Each row is a point. Each copy is the shape, with its points in the same order, turned, moved and blurred by noise. Some copies are also mirrored. Which?

Shape, 9 rows:
[[ -2  -3 -14]
 [ 30  11 -64]
 [ 24 -27  27]
 [-22 -11 -15]
 [-21  19 -28]
 [ 24  25  -7]
 [ -4  35 -16]
 [ 44  46 -25]
 [ 55 -36  26]]
Copy 1, 9 rows:
[[ -6  -1 -18]
 [ -2 -54 -19]
 [-27  28  32]
 [-14  21 -29]
 [ 20  -7 -22]
 [ 16 -14  18]
 [ 30  -4  -8]
 [ 22 -45  20]
 [-48  16  51]]
Copy 1 is: only turned
Copy 2, 9 rows:
[[  2  -6  15]
 [ 15   7  72]
 [ 42 -14 -22]
 [-14 -18   7]
 [-29   4  24]
 [ 18  28  13]
 [-13  28  22]
 [ 25  50  42]
 [ 73 -12 -16]]
Copy 2 is: mirrored
Copy 3:
[[-14  20   2]
 [-52   1 -45]
 [ -9  -2  47]
 [ -6  40   4]
 [ -1  35 -29]
 [ -3 -13 -13]
 [  8   8 -28]
 [-10 -34 -40]
 [-30 -28  58]]
Copy 3 is: only turned

Shape:
[[  2 -40 -12 -54 -19  13]
 [ -5  46  23  21   7  -5]
 [-17   2  36  49  39   5]
 [ 56 -27 -49  -4  -7  13]
 [ 50 -44   6 -12 -40  -1]
 [-12  -4   8   4  20 -17]
 [-20 -13  -8  -3 -16  30]
 [ 60 -15   1 -21   4  29]
 [-21  28  29  34  39 -17]]
Copy 1, 9 rows:
[[ 21 -38  -2  34  44   3]
 [ -4  43  17 -38   1  17]
 [-47  38  -2 -17 -37  -3]
 [ 30 -35 -19  29  -9  70]
 [ 43   5 -35  60  11  27]
 [-22  14  20   3  -1   8]
 [ 11 -25   0  -9   0  -8]
 [ 12  -5 -41  17  24  56]
 [-44  45  21 -29 -20  11]]
Copy 1 is: mirrored
Copy 2 (9 x 6):
[[-44   0   8 -39 -17  49]
 [ 25 -15  -1  -6 -14 -45]
 [ 40   5 -27  -2  42 -28]
 [ 13 -18  68 -14  -3  54]
 [  6 -41  -1 -25 -21  64]
 [ 11  23  -6  -3  -7  -4]
 [-32 -20   6 -18  17  11]
 [ 27 -23  32 -54  -6  37]
 [ 37  20 -17   7   9 -45]]
Copy 2 is: only turned
Copy 3, 9 rows:
[[ 44  24  29 -23  30  -6]
 [-13 -17 -46  17 -14 -12]
 [-43  24 -57  10   1  22]
 [-12  -6  61  29  43   7]
 [  1 -20  53 -30  19  11]
 [  6   0 -33   6  18  11]
 [ 15  32   4   7  -1   1]
 [-21  -1  37 -12  45 -25]
 [-22  -1 -74  10  -3  15]]
Copy 3 is: only turned
Copy 4 (9 x 6):
[[-45  27 -34 -31 -15   6]
 [ 34  -4  12  33  33  27]
 [ 11 -17  40  -5  57  63]
 [-58 -20  10 -12  -9 -32]
 [-62  44  14  -9  10 -21]
 [  9   0   5 -25  25  25]
 [-27   3   2   0 -16  31]
 [-66 -14  -5   8  28 -11]
 [ 37 -11  27  -3  55  40]]
Copy 4 is: mirrored

Shape, 13 rows:
[[  9  26 -14  28  16 -20  13 -16  -5]
 [-33  28 -11  34 -19 -18 -23   7   4]
 [ 34 -10 -21  14  23  16  -9  17 -51]
 [ -1 -75  21 -11 -10   4 -15 -13 -38]
 [ -5 -37  23  63  16  15  -9  -8  14]
 [ 46 -15 -16  -8  10 -17  46  11  -2]
 [  7  45 -33  -2 -12   1  56  19  15]
 [ 22  29 -44 -19  15  11  18   5  28]
 [ 52 -11  53  26  29 -45 -56 -54 -31]
 [-38 -29  35  -2 -39   9  -7   2  16]
 [ 47 -12  34 -12  -5 -17 -26  26   4]
 [ 50  -2  44  18 -34   9 -18 -32   3]
 [ 15  56  25  30  48  12 -11 -19 -40]]
Copy 1:
[[ 34 -31  11  -7  -7   6  40  10  12]
 [ 60  16   7 -10  37  -3  14  12  14]
 [  6  -1  13  27 -28  18  33 -50 -11]
 [-26  -9  29  69  14  29 -13  -1 -25]
 [ 18   9  70  26  -5  -6  23  32 -17]
 [-18 -28  -5  26 -42  22  41  12  31]
 [ 31 -17 -42 -10 -44 -15  18  19  46]
 [ -5 -21 -10 -19 -21 -20  24  -7  38]
 [  9 -38  79 -16  24  84  25   5 -41]
 [  2  19  20  34  21  -6 -32  45  -9]
 [-24  25  28  -5 -17  60   5   2   7]
 [ 17 -26  54  -5 -14  47 -42  18   8]
 [ 54 -32  13 -33 -26  14  27 -12 -53]]
Copy 1 is: only turned
Copy 2, 13 rows:
[[ 14   6  -1  38   4  15 -18  23   8]
 [-13 -20  33  43   5 -15  -6   4 -18]
 [-33  -6 -44   7  21  44 -10  -9  -1]
 [ 13 -25 -34 -37  19   0 -15 -69  -4]
 [ 23  17 -37  24  15 -26 -21 -16 -49]
 [ 20  40 -12   1  -6  57   5 -15  15]
 [-15  42  33  14 -37  34  -3  26  12]
 [  0  17  17 -11 -18  46   5  46 -10]
 [ 55 -28 -50  24  90 -12  -1  -1  27]
 [  9  -3  21 -22  -4 -47   3 -41 -22]
 [ 13  14 -12  -7  46   8  49 -16   3]
 [ 18  32  -2 -13  70 -24 -10  -2  10]
 [-14  -8 -51  36  16 -14 -11  50  34]]
Copy 2 is: mirrored

Shape (18 x 12):
[[ 38 -20 -56 -12   4 -15   9 -19 -13  12  -6  34]
 [ 26   6 -15  31  13  -5  38  -4  12  -2  -6  43]
 [ 13   1 -24  29  18  23 -21 -48   3  28  13  33]
 [ 27  -4 -15   2  57  -8   8 -12   1  22  -8  22]
 [ 10  18 -44  32  23   2  20   2 -28  18   4  12]
 [ 15 -35  41  -1  13   1 -14  56 -10 -83  -6  42]
 [  4  20 -56  10  27  19   3  -2  -2 -14 -18  25]
 [-27  11  43 -38  -9  22  10  -8 -22 -43  22 -19]
 [ -1   8  38 -14 -27  22  19  -4   2 -35  -7 -68]
 [  1   2 -46  21  27 -25  -6 -16 -15 -27   7  29]
 [-30  -3  49 -25 -68  19  -3  28  -1 -32  10 -19]
 [-12  17  30 -33 -32  53  25 -12  -4 -50 -23  -1]
 [ 18  -2  -8 -43   9  -2 -23  33  46 -70  14  30]
 [ 23 -30  15 -44  17  -1 -22  47 -24 -63 -14  50]
 [ 20 -10   6 -21  16  12 -48  64  -2 -38 -21  31]
 [-60   7  38 -30 -18   6  23   4   8 -10 -19 -12]
 [ -8  54  58 -42 -38  17  16  18 -12 -30  18 -11]
 [  8 -18 -52  13  37  33  38   2  -4  16  31  24]]
Copy 1 (18 x 12):
[[-20  -9 -21 -29 -10 -17 -18 -16 -17 -51 -26   8]
 [  3   5  -5 -14 -10 -55  -3 -56 -12  -3   5  -5]
 [-22 -16  41  -3 -15 -52  -8  -3 -11 -17  -5  34]
 [-14  18  21  -9  -9 -26 -38 -35  -5 -13 -36  17]
 [  4  -4 -19 -11 -35 -33  -9 -30 -13  12 -33  33]
 [ 13  13   5  10  -4   2 -41 -13 -80  40  39 -58]
 [ -3 -11  14 -23 -17 -28   8 -29 -39   5 -46   5]
 [ 46  29  24  27 -14  47  18  29 -15  20  26  -9]
 [ 36  18  12 -10  23  38  19  29  19  45  15 -18]
 [  5  11   6 -37 -30 -31  -6 -13 -56  -6 -14  27]
 [ 12   2 -11  40  24  54  34  24 -22  38  53 -12]
 [ 39  -3  18  25  21  10  45  19 -15  13   5 -41]
 [  7   1  27 -19  21  50  -9 -28 -79   9  18 -34]
 [  3   9  -5  23   2  18 -53  -6 -97   6   5 -52]
 [-13 -15   4  13  26  18 -57 -20 -79  40  -9 -30]
 [ 12  53   0  37  27  22  44   2 -12  19   8  -1]
 [ 62  -4   6  45  18  51  28  -5 -14  29  27   6]
 [-36   3   6 -14 -68  -7   4 -42  -8 -14 -21   4]]
Copy 1 is: mirrored
Copy 2, 18 rows:
[[  8 -23  20 -13  47   1  18  26  20 -38 -49  -6]
 [-15  16 -12  -7   6  -1  15  44  29 -36 -32  15]
 [-39 -12 -30   7  47  22  16  -4  21   0 -37  18]
 [  6  10 -38  -8  30 -17  34  13  21 -21 -40  -1]
 [-26 -12 -34 -15  29  15  19  39 -12 -38 -22  -9]
 [ 69  10 -30   5 -30  -3 -60  13  56 -55  14   4]
 [  9 -11 -17  28  34  24  32  34  -4 -45 -25  10]
 [ 31  30 -12 -21 -38  44 -15 -36 -12 -19  10 -36]
 [ 12  17  -4 -25 -55   8 -14 -38 -54 -36  -1   1]
 [ 19 -15 -22  -6  26  33   5  48  13 -13 -41   6]
 [  8  -7  23  -3 -64  11 -40 -36 -10 -22  44 -25]
 [ 17  25  12  13 -49  51   7 -39   2 -59  12 -11]
 [ 75  32  11  45   7   1 -34  20  13 -14  -8   1]
 [ 74   0 -16  12   0  -5 -38   4  58 -59  -5 -31]
 [ 57 -25 -27  47  -2 -19 -26   7  35 -44   1 -14]
 [ 17  10   3 -16 -51  13  34 -18   0 -11  43 -19]
 [ -2  38   4  13 -66  25 -26 -25 -17 -28   0 -61]
 [-18  22 -23 -16  67   7  12  31  -1 -47   8   0]]
Copy 2 is: only turned
